Each row is a point. The window is the flat piece filled in between its corners: a triangle in 3 columns, a solid with four corners in 4, and so on. A path goes straight from each point to the next, and from the last back to the first. After which points does the path pass through the window?
In the rows, zero is written as 128.

Window (4 x 4):
[[117 118 149 138]
 [131 122  41  86]
 [124 124 100  72]
 [163 103 188 145]]
Path:
(1): [129 136 129 126]
(2): [128 142 123  93]
(3): [140  91 126 115]
(4): [128  71 137 119]
(5): [150 165 165 169]
(6): [156 129 166 133]
(7): [149  62 179 139]
(8): [150  79  99  99]
(9): [119 179 100 110]
(10): [131 142  70  98]
(11): [144  64  63  91]
(12): [101  68 148 116]
Through the window after points: 2, 6, 8, 10, 12

Window (6 x 6):
[[165 101 167 138  87 120]
 [ 98  53 171 101  59 136]
 [ 99 112 146 181 104 131]
 [121 153 118  58 116 120]
 [105 129 178 111 198 133]
 [128 140  94 196 168  62]]
Path:
(1): [138 114  98 134 133 131]
(2): [132 118 170 141 138  89]
(3): [103 137 159 134  98  93]
(4): [154  60 115 134  78 159]
(5): [150  59 132  92  97 187]
(6): [ 94 103 184 106  95 116]
(7): [125 152 185 106 133  47]
(8): [144 102 135 131 113 123]
(9): [134  92 128 148 143 143]
(10): [ 96 141 163 141 134  73]
(11): [103 106 180 121  75 109]
(12): [129  78 103 122 138 128]
Through the window after points: 9, 11

Window:
[[134  94 129 120  49 169  17 153]
 [158  18 178 112 169 166 239 164]
 [ 86 112 173 148  86 149 116 143]
 [131 160 157 111 125 130 125 154]
 [ 88 128 124  99 148 154 146 138]
 [120 128 125 181 102 163 130 148]
 [118 100 134 128 129 104 130 123]
 [110 118 151 132 144 145  56 155]]
Path:
(1): [113 115 159 123 131 139 114  76]
(2): [105 108 119 114 133 133 153 189]
(3): [ 87 134 146 178  77 102 119 202]
(4): [135 103 137 139 136 199 120 104]
(5): [135 133 161 128 116 133 131  72]
(6): [111  88 115 127 133 143  98 204]
(7): [125  93 130 148  95 138  97 180]
(8): [108  88 152 122  95 181  83 102]
(9): [122 139 161 112 123 158 113 124]
(10): [113  98 136 115 133 121 111 177]
(11): [101  57  86 111 130 107 166 188]
(12): [124 171 172 120 138 185  95  98]
Through the window after points: 1, 3

Window (11 x 11):
[[129 126 212 151 143 114 105 110 168 166 150]
 [ 77 151 229 169  93  82  93 130 119 146 182]
 [140 115 113  62  75 113 138  97 181  59 115]
 [ 83 130 140  65 103 100 133 112 163 129  82]
 [ 85  94 107 180 204 185 148 130 101 128 118]
 [138 131 122 103  99  70 142  83 136 137 123]
 [104  55 109 183 198 133 136 184 113 125  92]
 [114  72  72  99 209 145  90 129 113 111 110]
 [114 109  76 188 179 179  96 180 130 158 126]
 [120 180 189 162 161 105 120 156 125 127 137]
 [ 87 103  72 154 199 126 132 145 171 118 144]]
Path:
(1): [123 107 123  94 147 109 167 130 139 144 157]
(2): [ 84 121 119 136 132 120  96 130 146  99  89]
(3): [ 96 154 106 178 138 113  92 108 112 149  93]
(4): [100  75 158 120 203 143 145 178 151 138 173]
(5): [116 124 186 106 148 110 164 109 130 139 177]
(6): [106 119 131 139 125 100  81 121 165 110  94]
(7): [119 124 140 154 139 126 101 101 154 110  99]
(8): [122 103 127  82 123 128 153 142 151 122 160]
(9): [115  89 120 150 156 127 141 159 128 150 137]
(10): [ 98 105 131 162 170 110 116 136 128 107  99]
(11): [135 153 134 131 181  91  62  61 182  82  88]
(12): [ 90  70  86 123 134 159 193 183 111 156 140]
Through the window after points: 7, 9

Window (12 x 12):
[[172 129 115 137 134 181 158 132  92 175 110 117]
 [128 124  99 137 141 123 132  70  90 115 148 183]
 [149 131 141 158 102  83  91 159 217 106 108  55]
 [ 85  61 127 145 173  88 111 136  57 168 171 106]
 [107 115 133 168 114 148 168  96  70 108 139 123]
 [123 128 164  72 129 145 120 102  91 126 148 144]
 [151 119 130 157 115 105 145  23 103 132 107 115]
 [ 89 204 112 139 146 113 141 144  65 137 184 125]
 [150 152 145 113 130 223 163  99 202 170  93 110]
 [148 181 108 131 178 129 141 131 110 102 214 102]
 [168 141  78 172 136  70 238 117 138 132 116  91]
 [161 122 180 193 126  51 148  86 150 114  98 137]]
Path:
(1): [120 147 127 165  98 106 158 115 131 134 205 129]
(2): [118 114 157 110 103 145 131 106 106 149 170 124]
(3): [132 135 139 101 162 117 129 105  90 115 120 139]
(4): [159 134 162 126 193 119 118  78  48 102  74 100]
(5): [131 116 115 156  98 117 154 116 161 147 175 122]
(6): [160 108 123 102  67 128 105 118 135 153 180 132]
(7): [117 142 133 146 160 135 161 123  95 125 133 122]
(8): [167 142 132 109 197 120 119  97 100 116  82 113]
Through the window after points: 2

Window, 14 rows:
[[162 124 123 135 132 103 132 149 163 159 166 107 104 127]
 [ 92 110 149 108 138 157  99 138 140  53 138 169  90 155]
 [ 94 181 149 132 153 145 191 137 141 123 136  87 130 140]
 [112 132 129 113 131 151 145 146 110 159 125 145 102  60]
 [112 126 133 140 176 109 151 123 108 117 122 161 154 164]
 [ 94 120 113 124 144 104 101  97 164 157 161 106 114 153]
 [109 114 182  90 146  73 175  88 157  97 154 162  53 121]
 [ 92 131 100 139 126 172 227 152 156 128 157 125 120 191]
 [136 102 169 190 151 127 235 113 150 149 119  99  60 111]
 [113 160 112 130 115 125 147 104 167 146  86 128 141 177]
 [155 132 113 144 107 249 138 156  52 151 143 127 108 156]
 [125 125  91 108 130 150 126 129  77 107  99  94 109 102]
 [100 107 134 133  88  76  81 143  96 117 194 105 144  92]
 [ 85 112 176  53 127  86 147 145 156 154 110  88  99  90]]
Path:
(1): [101  62 143 113 106 152 145  89 144  87 161 121 163 132]
(2): [125 186 130 124 148  86 136 172 120 171 127 103  59 132]
(3): [ 54 161 140 149 117  89 137 145  98 140 132 118  77 147]
(4): [146 108 156  94 150 122 171 102 167 105 158 134 110 113]
(5): [128 106 125 122 131 137 114 116 167 132 178 109 137 111]
(6): [113 144 128 131 139 110 150 135 130 154 129 114  89 157]
(7): [102 143 128 126 135 130 154 147 143 137 133 128  90 152]
(8): [129 104 151 121 133 134 136 115 132 121 147 136 131 115]
(9): [146 111 141 115 156 157 139  78 159  96 160 108 109 113]
(10): [ 78 149 135 136  94 107 158 190  70 156 127 136 103 145]
(11): [101 134 129 140 141 113 167 134 137 160 131 136  99 140]
(12): [120 124 160 108 139 130 149 121 141  99 157 124 131 139]
Through the window after points: 3, 5, 9

Window (14 x 14):
[[118 141 148  91 188 166 107 170 159 134 156 165 146 190]
 [207 147 146 174 139 128 132 107 159 123  84  72 105 112]
 [138 152 135  90 170 102 122 163 122 180 176 130 149 161]
 [ 60 112 183 133 150  52 115  96 173 136 146 128 102 173]
 [ 68 170 140 138 133  59 153 115 145  95 130 146  89 149]
 [168  93  65 188 120 155 130 118  82 149 101 110 100 139]
 [165 108 142 124 139 109 131  99 138  77 108  28  52  77]
 [ 74 125 156 164 152  40 147 169 151 110 102 105  76 187]
 [ 53 110 159 141 133  66 154 151 143 108 132 124 161 146]
 [127 134  75 142 112 185 115 174 134 205  95 121 117 132]
 [186  89 103 101 108 148 126 161 115 176 104 174 118 124]
 [ 60 111 166 118 184  73 194 114 130 140 106 128 102 137]
 [154 120 110  79 131 166 177 154 173 172 165 123 138 181]
 [148 136 242 142 128 106 156  99 122  86 149  58  53 107]]
Path:
(1): [ 89  84 125 152 177 145 135 145 169 137 165 135 121 114]
(2): [118 140 134 129 130 101 145 148 127 152  92 113 103 158]
(3): [106 179 140  86 133  70 143 107 145 108  53 120 110 161]
(4): [117 111 150 161 143 109 135 141 129 131 146 106  91 131]
(5): [160 115 120 166 143 130 126 188 150 181 138 132 105 113]
(6): [109 135  96 102 106 169 129 127 120 164  86 115 120 156]
(7): [105 149 175  86 124 151 102  93 150 139 124 101 126 178]
(8): [129 122 129 136 165 118 140 171 139 138 140 137 115 145]
(9): [115 108 124 143 151 127 162 129 151 135 134 155  59 102]
(10): [136 146 179 106 143  83 129 135 142 126 105  76 151 169]
(11): [ 91 125 139  58 152 127 129  92 146 157  66  94 106 166]
(12): [180 139 150 227 149  85 139 208 144 101 189 139 113 136]
Through the window after points: 1, 5, 7, 11

Window:
[[169 125  83 132 111 122 116 114 112 114 113  77 134 160]
 [132 106  89 132 133 110 199  72  99 176  93 189 152  96]
 [148 125 119  64 117  99 147 103  82 146 114 169 167  49]
 [167 171 173 137 114 121 181 168 147 111 115  63 173 117]
 [160 149  86 133  97 159  96 106 170 150 109  74  43 112]
 [106 101 118 109 123  96  57 157 132 144  32 115 115  69]
 [105 105 101 125 100  94 158 125 107 186 172  80 215 180]
 [135 186  68 146 124 159  79 101 103 167 103 102 201  22]
 [143  72  84 125  96 184 162 178 136 117 126 148  93 124]
 [169 113 157 151 170  81 149 158 128 116 153 177 133 142]
 [168 192  81 144 132 151 113 111 155 155 102 194 103 160]
 [104 148  97 154 100 106 145 168  32 152 144 172  63 147]
 [137 229 165 123 133 141 123  66 142  42 142 111 143  76]
 [123 143 110  64 155 135 175 136 136  68 142  41 133  87]]
Path:
(1): [154 137 143  99 151 153 146  94  48 229 165 112 141 148]
(2): [123 118  91 136 100 105 141 140 147 103 101 107 147  98]
(3): [122 147  86 152 109  67 149 136 126  93 147 119 149  95]
(4): [159 149 137 120 119 158 128 138 115 151  95 104 111 137]
(5): [137 132 114 113 134 178 140 115 116 119 101  79 127 151]
(6): [142 134  93 104 116  87 147 150 145 112 147 120 112  56]
(7): [186 160  45 155  73 118 187 128 176 122 163 156 135  88]
(8): [114 139 118 112 134 140 107 114  81 145  89 105 127 128]
(9): [158 128 134 135 154 138 132 130 116 127 131 148 109 136]
(10): [132 174  86 126 102  47 167 164 148 122 131 138 170 107]
(11): [145 137  64 133  95  86 108 144 148  98 136 117  85  99]
(12): [134 142 134 122 128 154 131 102 125 167  93 107 141 121]
(13): [146 153 148 110 122 173 134  94  70 137  98 135 150  96]
(14): [135 153  82 113 121  62 140 135 196  69 167 106 122  91]
(15): [146 130  71 130 117 100 133 129 122 145 133 126 152 107]
(16): [132 131 144 123 127 151 135 138  82 166  83 157 109 115]
Through the window after points: 3, 5, 9, 11, 13

Window (14 x 14):
[[234 124 152  98  99 175 148 120 147 165 165 181 150  90]
 [161 190  82 134 121 138 119 105 194  68 111 141 138 168]
 [143 141 133  58  94 152  96 120 177  68 103  90  90 191]
 [ 88  69 106 118 169  85 157 131 110  79 132 132 112 121]
 [107  92 116 114  90 147 139 166 148 112 101 141 176  78]
 [145 138 229 151 127 112 169 134 108 105 108 114 151 172]
 [ 61 129 122  63 202 130 131 133  97 229 110 137 128 108]
 [178 162 120  55 127 102 117 111 146 134  77 190  37  65]
 [142 119 107 118  96 177 117 118 192 156 157  83  65 120]
 [172 165 142 199 133 158  74  79 103  98 122 150 183 151]
 [206  85 149 154 141 142  99 155 209  57 135 110 101 117]
 [162 144 107 140 149  77 107 172 103 167 195 133 121 166]
 [119 101  60 143 119 126 122  83 125 195  82 142 211 136]
 [132  96 173 141 138 103 136 125 126 151 181  67 197 103]]
Path:
(1): [ 97 126 156  91 143 116  81  71 169 116 134 174 115 150]
(2): [209 126 102 156 111 159 173 183 109 129 108 110 143 109]
(3): [154 133 102 108 128 167 146 131 134 121 122 112 141 106]
(4): [135 112 149 124 111 102 123 115 140 143 135 173 146 133]
(5): [112  44 150 138 122 157  86 103 187 129 148 182 106 116]
(6): [165 171 100 107 164  91 162 156 112  75 107  72 134 139]
(7): [163 127 117 126 145 155 139 162 121 112 125 107 126 108]
(8): [116  85 138 107 109  93 105  91 194 100 128 143 109 141]
(9): [122  94 185  79 137 117 104 119 194 156 111 192 133 102]
(10): [157 147  72 152 120 144 141 137 101 104 132  92 114 157]
(11): [199 151 108 119 144 147 128 127 115 112 126 128 146 114]
(12): [105  97 125 107 117 110 102 121 188 138 128 146  89 114]
(13): [141 121 126 123 126 131 111 116 163 124 135 152 121 133]
(14): [174 122  92 122 116 147 131 146 146  97  78  83 142 143]
(15): [184 169 105  89 129 128 128 117 134 131  98 133 105 114]
(16): [ 97  53 150 139 108 124 114 112 185 138 149 207 134  97]
Through the window after points: 5, 7, 15

Window:
[[148 106 178 142 122 143  53 100 155 123 166 178 195 159]
 [ 95 143 179 107  81 118 132 128 111 115 174  99 111 147]
 [161  80 104 174 147 148 100 130 103 140 142 224 101 117]
 [196  97 179 104 102  72 113 153 107  65  85 162 166 135]
 [183 170 172 144 113 150 160 119 102 169  77  90 118 111]
 [158 189 109 120 132 138 109 130 103 108  70 108 103 111]
 [ 94 107 161 139 123 177 117 154 105 144 135  99 112 196]
 [116  84 110  81 110 157  75 113 196 152  56 123 145 115]
 [137 112 126 165 133 136 114   8 109 132 140 128 211 139]
 [202 142 138 151 178 160 149  78 157  64 116 153 140 133]
 [120  93 205 131 156 168 130 214 102 155  45 102 182  57]
 [150 148 119  53 100 226 107 129 109 100 147  93 104 139]
 [155  95  85 112 213 158  87  96  79 186 169 155 108 116]
 [132 188  87 118 123 130 212 174 103 143 105 111 115 165]]
Path:
(1): [175 108 124 127 127 132  91 145 123  95 138  73 110 109]
(2): [123 160 149 126 129 152 152  93 110 144  94 146 164 160]
(3): [113 176 164  98 106 179 140 107 118 103  72 138 155 128]
(4): [182  87 135 152 131 117 103 155 132 146 163 105 126 143]
(5): [187 130 115 164 106 145 129 180 106 141  95  89 105 110]
(6): [125 154 143  80 151 153 126  87 105 109  99 149 128 130]
(7): [ 66 150 125 116 149 173  96  81  63 158  70 192 103 115]
(8): [191 121 135 130 126 128 122 123 140 113 166 101 139 152]
(9): [162 106 107 142 134 178 134 139 137 137 145 104 134 108]
(10): [135 178 164  86 157 123  81  67  57 121  80 174 109 168]
(11): [155 155 162 119 153 163  99 109 114 128 111 159 119 133]
(12): [150  88 111 146 128 129 118 113 112 121 115 100 163 115]
(13): [165 100 151 148 110 122 117 157 127 101 125 119 139 153]
(14): [124 144 148 102 141 160 127 101  90 158 109 139 124 128]
(15): [105 132 153  95 127 178 160 118 127 167  72 171 166 125]
(16): [171 101 131 152 140 115  76 191 114 104 122  49 109 102]
Through the window after points: 9, 13, 15

Window (14 x 14):
[[160 213 143 137  99 194 113 151 100 101 130  93 116 162]
 [135  81 130 115 121  69 199 117 123  82 128 123 150 105]
 [117  95 109 140 131 138 138 151 148 120  72 129 147  86]
 [184 146 160 130 164 120  51  65 139 161 108 115 115 160]
 [187 111 153 174 122 171 109  98 121 180 109 101 131 235]
 [142 139 146 171 103 130 107  95  92 179 108 158  91 179]
 [ 69 135  75  97 188 103 136 183  79  77 159  99 163  89]
 [167 157 106 157 168 137  96 180  63  51 128  89  88 137]
 [ 98 104  86 109 171 102 175 142 164  90 149 139  95 127]
 [179 101 100 139 126  96 174 178 162 161 142 164 179  69]
 [137 113  59 166 112  80 193 113 160 144 119 104 149  93]
 [162 151 193 199 159 140 146  98 131 179 105 110 112 167]
 [175 112 136 158 123 197 118  91 108 171 144 115 111 108]
 [153 115 183  95 166  81  60 129 116 183 110  51  50 168]]
Path:
(1): [123 134 172 152 102 133  67 136 142 142 139 125 123 151]
(2): [175 129 134 128 187 129 147 109  99 151 101  99  95 155]
(3): [180 137 140 132 166 137 152 131  98 150  72  95 119 155]
(4): [137 127 146 184  89 118  45  86 165 139 189 154  95 136]
(5): [135 100 125 221 146 142  99 132 154 116 169 108 107 102]
(6): [145 134 110 108 141 120 160 132 115 127 111 132 146 137]
(7): [148 111  44  91 212 133 160 137  98 148 107 118 129 155]
(8): [126 122 169 163 102 113 120 130 153 100 139 104 129  96]
(9): [119 129 155 173 131 102 100 144 127  97 118 106 152 138]
(10): [151 138  95 118 152 124 148 135 104 137 124 121  99 141]
(11): [146 150 108  60 208 103 170 135  99 179  97 133 115 104]
(12): [133 111 124 175 105 110 121 135 131  96 140 109 127 123]
Through the window after points: none
